Rows are points. The points of each table are mixes of a few directions, plus a little noise. Count the directions of each table, and those that both share. Where both have some left over, give the other angles between the two spaces (their principal angles), to ten degrees, smallest first.
(in the rows, 128 means zero)

First:
[[ 64 206 146]
 [ 95 169 137]
 [173  73 116]
 [165  86 117]
 [170  75 116]
 [101 160 135]]
Second:
[[180 184  97]
 [116  87 139]
 [140 161 118]
 [173 121 109]
 [107 167 132]
 [ 52  49 173]]
Directions: first 1, second 2, shared 1

First (8 x 6):
[[128 195 236 136  30 100]
 [ 45 115  86 114 188 108]
 [139  93  74 126 172 146]
 [144  91  72 127 176 149]
 [165 101  94 132 148 150]
 [114 124 118 125 142 125]
 [ 98 146 150 124 116 111]
 [192 160 195 141  50 135]]
Second, 6 rows:
[[181 124 130 122  48  57]
 [155 121 119 167 224 139]
 [ 86 133 131 113 127 162]
 [128 126 123 151 202 154]
 [ 60 140 140  72  25 148]
 [157 124 125 143 141 108]]
Directions: first 2, second 2, shared 0; angles 50, 60

First, 10 rows:
[[127  88 113 153 117 119  77 152]
 [155 146 146 140 125 143 180 112]
 [ 97 106 169 138 146 140  58 136]
 [124 132 156 131 137 141 128 121]
 [177 165 121 157 128 145 170 101]
 [107 133 121 118 142 125  84 128]
 [138 201 130  73 134 133 249  89]
 [108 112  69  79 104  86 155 152]
 [138 132 140 163 143 145  78 119]
 [107  64 115 127 102 103 102 171]]
Second, 8 rows:
[[ 98  74 122 109 106 103 120 166]
 [112  93 137 131 120 121 104 149]
 [150 180 112 118 138 135 169  98]
 [111  95 129 122 117 116 116 150]
 [115 120 104  93 112 106 163 142]
 [109  82 143 136 120 122  92 154]
 [163 212 104 115 145 141 191  80]
 [166 168 174 200 167 181  70  86]]
Directions: first 4, second 2, shared 2

First, 11 rows:
[[ 92 112 131 102 168 121 142 190 110 170  84]
 [154 149 126 171 112 113 115 129 118 173  86]
 [ 61  84 134  42 186 147 159 175 128  92 158]
 [170 151 125 171  83 129 109  73 141 110 151]
 [154 151 127 175 113 108 114 136 116 186  74]
 [170 155 125 181  91 116 108  96 130 148 113]
 [200 167 121 200  55 127  96  38 147 101 160]
 [ 55  84 134  45 199 137 160 204 116 129 122]
 [168 159 126 192 101 104 109 124 116 188  72]
 [ 85  95 131  57 157 153 149 131 141  61 190]
 [ 98 100 130  71 142 155 144 111 146  52 200]]
Second, 8 rows:
[[122 104 142 100  92 144 141 165 135 117  71]
 [127 171 117 151 176 123  68  83 106 226 113]
 [158 112 166 173  14 102 172 104 103  78 101]
 [120 116  97 116 183 125 161 143 160  44 249]
 [ 97  97 126  46 146 173 119 209 159 144  49]
 [152 129 149 175  65 102 152  91 105 101 133]
 [130 152 119 146 160 119 105  99 118 161 150]
 [115 142 105 117 188 134 106 128 136 152 159]]
Directions: first 2, second 3, shared 0; angles 30, 40

First (11 x 14):
[[131 195 144 152 108 176 128  72 103  80 149 139 167 222]
 [126  90 119 115 139 100 128 159 142 156 116 122 105  75]
 [125  92 125 110 139 105 124 161 144 147 118 117 110  74]
 [119 158 162 107 122 160 104 126 133  72 144 105 162 147]
 [130  58  98 118 148  72 139 175 147 195 103 130  79  40]
 [131 166 133 146 116 154 132  93 111 106 139 138 148 185]
 [128 125 128 126 129 126 128 131 130 129 127 127 127 123]
 [133 156 123 151 119 143 138  96 111 122 134 144 138 176]
 [116  56 134  76 151  85 108 207 168 152 110  93  99   7]
 [131 205 149 152 105 185 125  66 101  69 153 137 175 234]
 [138 107  93 155 131 101 154 120 118 180 115 155  98 124]]
Second (8 x 14):
[[143 176 103 187 110 148 160  57  89 139 135 173 134 226]
 [112 139 176  79 129 155  88 158 151  62 142  83 161 104]
 [129  64 104 117 146  79 137 173 146 186 105 128  85  47]
 [148 134  78 189 122 112 173  79  95 189 118 182 102 181]
 [125 114 129 118 132 121 124 144 136 132 124 121 122 105]
 [107 152 195  66 126 169  75 160 155  34 150  69 178 110]
 [133 123 112 143 128 119 141 120 122 149 123 142 116 133]
 [128 121 127 124 131 124 127 134 131 131 126 125 125 117]]
Directions: first 2, second 2, shared 2

First (9 x 20):
[[119 151 109 134 149 132 130 180  95 133  78 135 140 107 149 115 112 136
  134 132]
 [184 133 138  83 134 133 120 143 123 127  96 129 129 133 149 118 112 150
  102 121]
 [159 117 139  90 120 135 126 115 149 138 135 111 105 129 132 133 116 137
  105 131]
 [188 130 125  96 156 159 117 100 138  99 132 107 145 167 115 101 136 161
  136 130]
 [ 46 121 105 184 123 113 149 116 150 160 160 117 102 101 111 160 139  99
  139 139]
 [104 112 154 193  97  73 129  93 124 105 169 201 172 167 106 151 179  85
  127  83]
 [ 50 136  99 175 131 110 148 157 127 167 116 128 106  84 136 152 120 105
  130 138]
 [123 128 117 130 140 144 129 114 137 124 142 108 125 133 116 122 132 134
  142 138]
 [182 120 164  67 103 157 102 133 107 100 127 116 126 131 138 101 108 142
  137 142]]
Second, 11 rows:
[[148 128 143  99 118 146 114 142 108 112 119 121 129 122 137 110 113 136
  140 140]
 [119 149  66 140 203 174 143 108 158 135 128  66 126 141 103 109 135 166
  155 153]
 [115 130 115 152 140 111 139 120 142 140 130 136 131 134 123 142 140 124
  116 116]
 [ 87 124  93 165 154 128 150  90 174 151 162 100 111 133 100 148 148 126
  131 133]
 [113  76 214  84   7 124 102 114 115 116 197 131  81  92 131 143 104  79
  138 153]
 [184 140 160  81 113 137 102 178  72  97  77 154 153 125 161  96 103 141
  129 124]
 [124 139 110 155 150 104 140 132 134 139 110 151 144 139 130 139 142 128
  109 105]
 [130 122 134 106 120 155 120 122 127 120 143 100 114 121 123 115 117 134
  148 151]
 [ 88 116 121 168 119  95 146  99 161 153 160 141 116 130 113 164 149 103
  109 113]
 [170 145 141 113 132 115 117 171  88 113  74 168 161 134 156 112 120 137
  114 106]
 [131 140 111 143 153 119 135 133 130 133 110 138 142 137 130 129 136 135
  119 116]]
Directions: first 5, second 3, shared 3

First:
[[154 109 141 149 141 111 132 105 121 154  83 113 146 118 158  93 179 131
  166  84 140  72 161 134]
 [150 139 147 151 130 121 133 101 115 128 102 112 141 133 160  96 156 132
  167 112 136  99 139 128]
 [117 205 140 129 102 149 125 121 121  65 183 133 121 153 122 136  84 138
  145 197 120 197  83 115]
 [138 173 144 139 119 131 128 110 116  98 141 124 137 140 137 112 130 139
  168 149 131 147 118 122]
 [ 85  27  78  79 143 129 124 191 163 187 128 152  98 102  76 190  94 101
    7 104 114 121 138 140]
 [123 168 112 110 127 127 106 139 124  90 179 150 142 128  77 146 135 147
  161 155 131 192 125 123]
 [145 140 131 134 137 116 121 114 120 124 122 127 149 124 127 111 167 141
  178 111 139 123 147 130]
 [110  61 130 130 124 140 151 142 149 176  90 112  93 126 167 138  80  94
   29 113 114  72 115 134]]
Second, 9 rows:
[[125 140 143 140 115 140 140 118 129 119 124 117 114 140 157 121  99 120
  112 147 122 122 106 124]
 [126 135 136 134 120 132 134 123 128 124 126 123 121 134 142 125 113 124
  119 137 125 126 117 126]
 [135  99  91 101 160 100  98 151 128 145 136 154 159 100  61 143 196 147
  169  83 143 141 179 137]
 [128 125 122 123 133 124 124 131 128 130 129 132 132 123 118 131 138 131
  135 121 130 131 136 129]
 [117 170 181 169  82 168 172  96 127 101 116  90  82 169 226 107  28  99
   69 193 107 109  54 114]
 [127 133 132 132 124 132 133 125 128 126 127 125 124 131 137 125 119 126
  122 134 125 127 121 127]
 [119 163 171 161  90 161 163 103 129 107 118  98  90 162 208 110  46 105
   80 180 111 113  68 117]
 [139  87  77  90 172  90  87 159 128 153 139 165 173  89  33 149 224 155
  185  66 148 145 199 141]
 [134 103  96 104 155 104 103 146 127 143 135 150 155 104  70 141 186 145
  163  90 139 139 172 137]]
Directions: first 3, second 1, shared 1

First (8 x 32):
[[ 77 177 192 129  80 182  96 104 147 163  82 211 123  95 148 130 128 128
  115 112  53 122 121 112 117  73 106 197 106 145 126 139]
 [194  72  59 133 174  71 165 154 104  95 176  41 135 163 112 125 134 131
  137 148 214 137 136 151 140 187 155  52 145 118 130 122]
 [ 70 162 161 112 116 153 103 115 147 132 108 164 118 112 124 130 112 122
  138 113  74 119 123 104 121 102 107 169 133 113 128 118]
 [ 55 180 186 115  95 175  92 106 153 148  90 198 118  99 135 131 114 123
  130 108  47 118 121 100 117  80 100 195 122 123 127 125]
 [166 120 132 149 109 135 137 127 117 148 120 143 137 125 148 126 148 136
  105 135 143 134 130 148 130 122 140 126 105 159 126 150]
 [170 100  98 137 143 104 148 139 113 119 147  93 134 143 127 126 137 132
  125 139 172 134 132 145 134 153 144  93 129 133 128 132]
 [179  86  78 133 161  86 156 147 110 105 163  64 134 154 117 126 134 130
  133 143 193 135 134 146 137 171 149  72 140 123 129 125]
 [113 126 119 116 144 118 127 131 132 113 138 110 123 134 115 129 117 123
  142 126 128 126 128 119 128 137 124 121 143 109 129 115]]
Second (11 x 32):
[[210 152  92 159 154  66 249 134 112  99 107 170 101 238 112 179  49 203
   67 148 191  77 140 140 213 179  87 158 100 119 125  72]
 [ 95 119 142 116 118 153  80 125 134 140 136 111 139  84 134 108 160  98
  152 120 103 149 123 123  94 108 145 116 139 132 129 150]
 [121 126 131 125 126 133 118 127 129 131 130 124 130 119 130 124 135 122
  133 126 123 132 127 127 121 124 132 125 130 129 128 133]
 [ 60 109 158 103 107 179  28 123 141 152 145  94 150  38 141  86 193  66
  178 111  77 170 118 118  58  86 162 103 151 135 131 174]
 [107 122 137 120 122 144  97 127 132 135 133 117 135 100 132 115 148 109
  144 123 112 141 125 125 106 115 138 120 135 130 129 142]
 [148 134 119 135 134 113 158 129 124 121 123 138 121 155 124 141 109 147
  113 133 143 116 131 131 149 140 118 135 121 126 127 114]
 [ 64 110 156 104 108 176  34 123 140 151 144  95 149  43 141  89 190  69
  175 112  79 167 118 119  61  88 160 104 150 135 130 172]
 [111 123 135 122 123 141 103 127 131 134 132 119 134 105 131 117 144 112
  141 124 115 139 125 126 111 117 137 122 134 130 129 140]
 [167 139 111 142 140  99 185 131 121 114 118 148 115 180 120 152  91 164
   99 138 158 104 134 133 168 152 109 142 115 124 127 102]
 [149 134 119 136 135 112 159 129 124 121 122 139 121 156 124 141 108 147
  113 133 144 115 131 131 150 141 117 136 121 126 127 114]
 [176 142 107 146 143  92 198 132 119 111 116 152 112 192 119 157  82 172
   93 140 165  99 135 135 178 158 104 146 112 123 126  95]]
Directions: first 2, second 1, shared 0; angles 70
